Each row of a before or after table is a point. One or more steps were done to the points. Then noise was added and the rows were shuffled. The steps act on columns, c1 being the first. What was done? A step turns or swaps two columns, mirrors them in a line or flattens them onto one, adds a multiple of one to another, or multiplies or shifts one. Angles are multiples of 10 degrees, from the lower column toward the higher: turns from -170 to 170, lines from 10 to 170 but not 90. Use the fewest steps. Two steps may share a column if one is a turn and the other turns, adds or multiplies; they go together, in the order done. Otherwise the lowest column goes first.

Before (8 x 2):
[[ 32 -51]
 [-17 -14]
 [ 10 -47]
 [-10 -26]
 [-44  10]
 [-52  22]
 [ 34  25]
 [ -7  31]]
After (8 x 2):
[[  9  27]
 [-22  -3]
 [ 40   4]
 [-13 -46]
 [-36  43]
 [ -1 -60]
 [-33  31]
 [-22 -15]]
Steps: turn c1 and c2 by -30 degrees

Before (14 x 4):
[[ 51  21 -18 -24]
 [ 23  14 -30  19]
 [-18  -5   2 -44]
 [ 43  28 -34  -8]
 [ 18   1 -32  23]
 [ 21 -33  25 -19]
 [ -7  15  12  13]
 [  5 -55 -51 -20]
 [-28  13 -22   0]
 [ 16 -36 -54  13]
 [-21 -56  15 -41]
 [ 23  23  -2 -28]
 [ 12 -33 -28  24]
 [-19 -11 -48 -49]]
After (14 x 4):
[[ 49  -3 -51 -19]
 [ 25  24 -15  52]
 [ 27  23   1  23]
 [-19  18 -27  23]
 [ 19 -37  19  23]
 [ 39 -56   4 -22]
 [ 43  -4   1 -17]
 [  7  35 -29  43]
 [  3  16 -21 -28]
 [ 22 -45 -59   6]
 [-13 -27 -59  16]
 [-14  12  16  -7]
 [-24   7 -33  19]
 [-24 -27 -32  13]]
Steps: turn c1 and c4 by 90 degrees; turn c2 and c3 by 10 degrees

Before (8 x 6):
[[ -8  35   7 -31   9  60]
 [-22 -10 -11 -26 -11  -3]
 [ 41   0   0 -26  14 -11]
 [-21   6  10  30  18  -2]
 [ 15 -18  19 -17  14 -12]
 [-20 -11 -21   3 -20  53]
 [ -8   8  16  -6 -17 -17]
 [ -4 -12  14  -2 -23  22]]
After (8 x 6):
[[ -9  -5 -24  -5  18  14]
 [ -5  17 -27  12  21 -19]
 [-21  13 -51  21   9   9]
 [ 42  -2 -40  17 -13  35]
 [-22  -8 -30 -28 -16 -19]
 [ -8 -36 -33  57  -1 -38]
 [-19  13 -61  24  17 -52]
 [ 14  16 -21   9 -17  23]]
Steps: turn c4 and c6 by -150 degrees; add 0.3 times c1 to c6; turn c2 and c5 by 170 degrees; shift c3 by -40

Before (10 x 9):
[[ 30   8   8  -8  12  -6  19  34  27]
 [ 18  17  21   1   9   5  16   8  43]
 [-29 -12 -15   3 -24 -24 -19  -3  15]
 [  6  15   8   1  34 -18 -10   5   2]
 [  9  25  11   6  16  17   3  28   7]
 [  3  -2   4  36  18 -21  -5   3  -5]
 [ 27  22 -19 -20 -22  17  20   1  33]
 [ -6 -19 -18  13  -8 -13 -41  -4  20]
 [-20 -14 -29  12   8 -11 -10   0  26]
 [-10 -24   4   8  16  -4 -13  -5  -7]]
After (10 x 9):
[[-60  14   0 -18  -5  23 -28   8  40]
 [ -6  36 -17  -3  13  10  -8 -15  17]
 [-23  12  10 -14   8  30   8  -8  45]
 [ 42  -8 -10   8 -14  -1 -11 -35  47]
 [ 33   1 -10  17   3 -18  -2 -11  63]
 [-10   2 -18  18  22   5 -13 -24  23]
 [-40   3 -10 -12 -18  27  11  16  38]
 [  8   6   6  26  -6 -18  -5 -33  26]
 [-23   8  -4 -26  17   0  -1  -5  14]
 [ 40 -20  26  24 -18   2  -8  14  54]]
Steps: multiply c7 by 1.6; turn c1 and c7 by -60 degrees; swap c2 and c4; turn c3 and c6 by -130 degrees; mirror c5 and c8 in the line at 160 degrees; shift c9 by 20

Before (14 x 11):
[[ 10 -24   5   2 -34   5   4 -30   1 -16  14]
 [  5  19  27  46  41  -7   0  15   1  24 -29]
 [-14  35   0  23  57   1 -12 -20  -3   6 -21]
 [  0  21  34  11  40   6  38  -1  -5   0   0]
 [ -6 -17  -9 -25 -34  -7  11  -8   9  16 -10]
 [ -2 -37 -17  -3 -29  31  15 -21   4  29  30]
 [ 10   8 -19 -12 -46  28  23 -27  23   4   0]
 [-10   7 -15  -1 -30   3   2   9   6  -3  33]
 [  8 -32 -23 -12  23  10  20  19  -1  -5  -1]
 [  0  40  12  17  33  -3  10  -3 -45  23 -18]
 [-18  18   3  48  29   5  25   2 -28  -7 -32]
 [ 15  -2   8   7  37  41  -8  38 -15   1 -22]
 [-11  17  33  13  38   9  -1  -4 -30  -4 -23]
 [-41  19  29  19  35  17   9   6 -10   7 -25]]
After (14 x 11):
[[ 26  31 -14 -13  37  14  -6  13 -14  -5   7]
 [ 10  23  -7  -6  14 -32  -8  49  35   3  22]
 [ 13  34  17 -20  29  21   5  14 -33  24   8]
 [ 38  17   7 -58  23   1   8  10 -12  -3   7]
 [-17 -11 -22  -2 -13 -11   5 -41 -42 -17   1]
 [ 22  27  22 -19  61  13 -18  13  10  11   4]
 [ -1  33 -14 -24  34  12  32  22  15   0   3]
 [ 12 -17  -5  21 -31  -4  21 -26 -14  18  -2]
 [ 21  25  -9 -46  28  21 -15  34  30  22  22]
 [-17  -2  17   0 -30  -9   3  -4   4  -2 -26]
 [ -4 -30  -3   5  10 -29  21  32  31  -4   3]
 [ -4  12  21   4 -28 -29  26 -46 -24   5   9]
 [-24 -20  -3  -4 -12 -44  11 -38 -32  32 -23]
 [ 48  35 -12 -25  25   5   3  22  12  11 -18]]
Steps: turn c1 and c11 by 130 degrees; turn c2 and c3 by 140 degrees; turn c2 and c6 by -150 degrees; mirror c4 and c7 in the line at 100 degrees; turn c5 and c8 by 30 degrees; add 1 times c8 to c9
